Rows are points. Each copy is the shape, with its points in the same order, stretched, turned, moved and blurred by noise. Is it also mirrored, or only turned?

Shape, 5 rows:
[[ 11   3]
 [ 28  30]
 [-34   0]
 [-37 -17]
 [ 12  -2]]
Copy 1, 5 rows:
[[ 15  18]
 [ 12  60]
 [-30 -18]
 [-22 -40]
 [ 20  11]]
Copy 1 is: only turned
Copy 2, 5 rows:
[[ -4  14]
 [-17  37]
 [ 26   8]
 [ 26 -13]
 [-11   6]]
Copy 2 is: mirrored
Copy 3:
[[  0  -7]
 [ 43  -9]
 [-40  38]
 [-60  33]
 [ -5 -10]]
Copy 3 is: only turned
Copy 4, 5 rows:
[[ 17  10]
 [ 45 -13]
 [-21 -24]
 [-46  -4]
 [ 15   8]]
Copy 4 is: mirrored

Shape, 7 rows:
[[-17  23   9  -6]
 [ -7   0   1  -8]
 [ 36  26   2 -10]
 [ 10 -23   3 -10]
 [ -1 -45  11  43]
 [-15  14  15   0]
 [ -7  22 -13  30]]
Copy 1:
[[-19   8 -12 -10]
 [ -4   5   5   5]
 [ 22   0 -22 -15]
 [ 17  -4  23  13]
 [ 38  33  56 -19]
 [ -6   8  -2 -20]
 [  5  45 -15 -28]]
Copy 1 is: only turned
Copy 2:
[[  6   2  19 -22]
 [ -4  -3   4  -1]
 [  5 -12 -25 -22]
 [ -8 -12  -7  24]
 [ 11  23 -12  48]
 [ 12   0  17 -11]
 [  6  42 -10 -26]]
Copy 2 is: only turned
Copy 3:
[[ 11  45   0  -1]
 [ -5  15   9  -5]
 [ -8  15 -60 -19]
 [-13 -21  11 -20]
 [  4 -48  34  31]
 [ 16  32   4   1]
 [-10  26 -19  40]]
Copy 3 is: only turned
Copy 4:
[[ -2 -23 -17   7]
 [ -4   0  -4   6]
 [ 25 -25  35  -9]
 [ -8  16  12  27]
 [ 23  57 -21  54]
 [  2 -13 -23  15]
 [ 28   0 -32  -7]]
Copy 4 is: mirrored

Shape, 11 rows:
[[ 11 -18  -7 -45 -10  20   9  -5]
 [ 12  14   4  12   8   7  34 -20]
 [ 37 -17   1  23  13   9  23   3]
 [ 18  12  -2   2  35 -29 -11  17]
 [ -4 -19  -6 -18 -11   6   6  40]
 [-27  -3  -1   8 -12  -6 -15 -20]
 [-33  -8  19 -46   5  23   3   4]
 [-16  12  -4 -27  20  18 -23  20]
 [-26  14  -5   1  10   9  -4  13]
 [-11  11  13  16 -24   2  -9  13]
 [-12  10  21  11  -4  23   5 -29]]
Copy 1, 11 rows:
[[ 23  23 -14 -25 -25 -14 -21 -12]
 [  3 -14  11   3 -24  -7  30 -17]
 [-15 -20 -42  12  -9 -27  19 -10]
 [  8  10 -14  30  25   6   0  56]
 [-30  21 -21 -28 -13  -6 -24  19]
 [ -4  -6  26  11  19  25 -30 -30]
 [ 37  16  19 -60 -11   4 -25  -8]
 [ 15   3   2 -20  -5  32 -31  32]
 [-13  -6  15 -15  -4  34 -12  13]
 [-34 -22  28   5  -6   4 -34  -2]
 [ 15 -35  32  -6 -12   5 -10 -41]]
Copy 1 is: only turned
Copy 2 (11 x 8):
[[-27   5  -3 -41 -19  22   7 -45]
 [ -8  28  31  31 -37   4  32 -24]
 [-17  -6  -6  19 -42  23  42   2]
 [  9  14 -11  20   2  40  13  37]
 [-22 -22 -30 -15  17  12   6 -13]
 [ 25 -10  31   8 -19  -2 -24 -22]
 [-25 -17  37 -30   8  15  -8 -37]
 [-26  -5   6   1  15  24 -29   9]
 [-10  -4  18  26   5   8 -17  -2]
 [  7  -9   5   9  -2 -27  -5   5]
 [ -1   1  54  15 -37 -13  -1 -19]]
Copy 2 is: only turned

Shape (17 x 11):
[[-10  10   4 -15  -5  -1  20 -24 -13 -17  18]
 [  3 -27  16  17  -4  34  30   8 -19 -21  -7]
 [ 14 -23 -17   9 -24  10  24   2 -15  20   0]
 [ 23   1 -17 -21 -12  -5 -15 -13  -3   0  18]
 [-24 -21 -12   6 -32  18  15   1  17  33 -12]
 [ 23  28 -15  19   7 -10   2  20  -1 -18  -7]
 [ 11  29  -7  11 -20  11   0  12 -22  -4 -32]
 [ -1  19  -3  17  13  28 -20   8 -14 -19  24]
 [ -4 -24 -19 -11  -1 -19   5 -23 -33 -17 -21]
 [ 14  13  29 -25 -32 -21  30  27 -20  10   9]
 [ -3 -28   7 -20 -17  29  -3  11  -9   2 -12]
 [-23 -22  -5   5   0  10  -6  -4  11  25  21]
 [ 25   2 -24  29 -13 -23   0  -7 -20   0  13]
 [ 26  27   8  -1  26  -1 -24   8 -15  35  -4]
 [-14   5  20 -16   0   4 -26   6 -25  30  -8]
 [-17  18 -26 -20   0  -8  11 -10 -33 -24  16]
 [-29   8 -25 -19 -29  15  26  19  16  13  11]]
Copy 1, 17 rows:
[[ -3 -20  21 -16 -39   1  -5 -20  11  -9  -9]
 [ -9 -31 -16 -60  31   5 -29  -2   2  29  -8]
 [ 15 -33  -3 -33  18 -22   3 -30   3  14 -37]
 [ 11   7  18  17 -40 -28  -3 -24   7  12 -27]
 [ 37 -28 -45 -32  15   4  15 -19 -29   9 -12]
 [-18  -3  19  45  16 -12   9  14 -12   4 -23]
 [  8 -11  32   2  16  13  19  27 -36  23 -17]
 [-18 -16   1   5  -7 -24 -38  37 -35 -15 -17]
 [ 30 -13  28 -19  -6  -6 -19  -7  52  14   9]
 [  6  31  40 -32 -12  16  44 -25   2 -10 -40]
 [ 29  11 -13 -47   6   2 -19  -2 -14  32  -2]
 [ 17 -11 -35 -22  -9 -27 -12  -3  -6 -20   0]
 [ -4 -25  12  19 -10 -39   6   2  27  -9 -47]
 [ -8  28  37  21  -2 -52  26  19 -28   1   5]
 [ 25  32  25 -25 -16 -16   9  25 -18 -10  17]
 [ 12 -16  51 -10 -26  13 -23  -5   5 -29 -18]
 [ 30 -15 -10 -22   1  33   4 -37 -55 -24 -31]]
Copy 1 is: mirrored
Copy 2, 17 rows:
[[  8  22  25  -4 -20  -9 -19  18  11  -6 -12]
 [ 11  -7   1 -49   6 -41  -1 -15  15   4 -37]
 [-10   4  -7 -22 -11  -1   7 -26 -10 -15 -17]
 [-10   4 -10  13 -31   3   3  22   2 -14  20]
 [-21  16  -5 -16  14  13  23  -4 -12  13 -18]
 [ 35  -6  14   7  -8   2   3 -36  25 -23  24]
 [ 10  31   2  -8   1 -20  13 -24  28 -25   7]
 [ -2 -18  17  12   0 -18   5   2  43 -15  -9]
 [  7  25  -4   6 -29 -27 -22 -15  -7  27 -14]
 [  5  27 -14 -31   4  13 -37   8  11 -50   0]
 [-25  12 -36 -32  11 -22  11  23  17  14 -18]
 [-29 -13   7  10   8  17  -2   5  -3  21 -14]
 [ 14   1  14  25 -23  -7  -8 -29 -10 -32  12]
 [-34  -3  13   3  -2  25 -16 -22  35 -10  45]
 [-46  22  -7   0  15   3 -21  17  24   7   2]
 [ 13  22  13  16 -34 -10  -9  -3  32 -10 -22]
 [ -3  15  -8  -9   2  34  31   0  22 -12 -28]]
Copy 2 is: mirrored
